Each row is a point. Each copy is the shape, with its points in the same order, turned, moved and blurred by noise. Say if it was mirrored as well.

Shape:
-0.17  +0.22  -0.29
-0.14  -0.59  +0.33
+0.29  +0.08  +0.14
+0.05  +0.24  -0.52
+0.08  +0.39  -0.35
+0.24  +0.30  +0.19
-0.25  +0.05  +0.10
+0.36  -0.18  -0.22
Copy 1 (8 x 3):
+0.08  +0.36  -0.09
-0.62  -0.41  +0.08
+0.22  -0.28  +0.07
+0.26  +0.37  -0.33
+0.32  +0.37  -0.13
+0.30  -0.14  +0.27
-0.17  +0.13  +0.29
+0.13  -0.26  -0.35
Copy 1 is: only turned
Copy 2, 8 rows:
-0.18  +0.14  -0.33
-0.19  -0.37  +0.58
+0.22  +0.08  +0.13
+0.01  +0.03  -0.50
+0.02  +0.19  -0.41
+0.22  +0.31  +0.05
-0.29  +0.17  +0.12
+0.25  -0.30  -0.11
Copy 2 is: only turned
Copy 3:
-0.37  -0.10  -0.20
+0.22  -0.22  +0.73
+0.25  +0.00  -0.03
-0.33  -0.38  -0.34
-0.27  -0.15  -0.38
+0.21  +0.15  -0.17
-0.22  +0.05  +0.22
+0.17  -0.41  -0.12
Copy 3 is: only turned

Shape (7 x 3):
-0.26  +0.08  -0.29
-0.13  +0.03  +0.05
+0.37  +0.28  +0.22
-0.09  -0.43  +0.69
+0.37  +0.20  +0.09
-0.26  -0.08  +0.06
-0.01  -0.01  -0.35
Copy 1, 7 rows:
-0.23  -0.22  +0.07
-0.01  -0.07  -0.22
+0.01  +0.45  -0.45
+0.66  -0.30  -0.58
-0.05  +0.42  -0.24
+0.06  -0.25  -0.19
-0.14  -0.05  +0.22
Copy 1 is: mirrored
Copy 2:
+0.31  -0.20  +0.19
-0.06  -0.01  +0.08
+0.01  +0.48  -0.24
-0.79  -0.13  -0.14
+0.10  +0.32  -0.33
-0.12  -0.14  +0.11
+0.31  -0.21  -0.10
Copy 2 is: mirrored
Copy 3, 7 rows:
+0.39  -0.14  +0.24
+0.06  +0.05  +0.18
+0.04  +0.44  -0.25
-0.68  +0.21  +0.18
+0.13  +0.27  -0.27
-0.01  +0.03  +0.30
+0.34  -0.21  +0.00
Copy 3 is: mirrored

Shape:
-0.06  -0.24  -0.09  -0.11
+0.00  +0.18  +0.14  +0.01
-0.24  +0.15  -0.18  -0.11
-0.09  +0.05  -0.37  +0.28
-0.36  +0.52  -0.03  +0.27
+0.39  -0.25  +0.12  -0.45
+0.44  +0.28  +0.43  +0.17
+0.45  -0.12  +0.41  +0.08
-0.37  -0.32  -0.26  +0.04
Copy 1:
+0.26  +0.00  -0.24  -0.09
+0.02  +0.05  -0.03  +0.24
-0.09  +0.10  -0.13  -0.18
-0.10  -0.32  +0.01  -0.15
-0.52  -0.03  +0.00  +0.18
+0.74  +0.29  +0.01  +0.01
+0.25  -0.01  +0.29  +0.65
+0.52  -0.08  +0.06  +0.56
+0.07  -0.21  -0.48  -0.27
Copy 1 is: mirrored
Copy 2, 9 rows:
+0.23  +0.03  +0.01  +0.03
-0.09  +0.24  -0.25  +0.00
+0.05  -0.02  -0.23  +0.22
-0.23  -0.31  +0.07  +0.17
-0.37  +0.18  -0.22  +0.48
+0.31  +0.15  -0.26  -0.52
-0.48  +0.43  -0.11  -0.37
-0.12  +0.35  -0.02  -0.53
+0.30  -0.12  +0.22  +0.26
Copy 2 is: mirrored
Copy 3:
+0.32  -0.07  +0.05  -0.18
-0.06  +0.24  -0.02  -0.17
-0.07  -0.10  +0.27  -0.08
+0.01  -0.21  -0.03  +0.25
-0.58  +0.00  +0.04  +0.03
+0.64  +0.41  +0.13  -0.33
-0.03  +0.69  -0.28  -0.09
+0.30  +0.54  -0.38  -0.25
+0.18  -0.46  +0.02  -0.12
Copy 3 is: mirrored
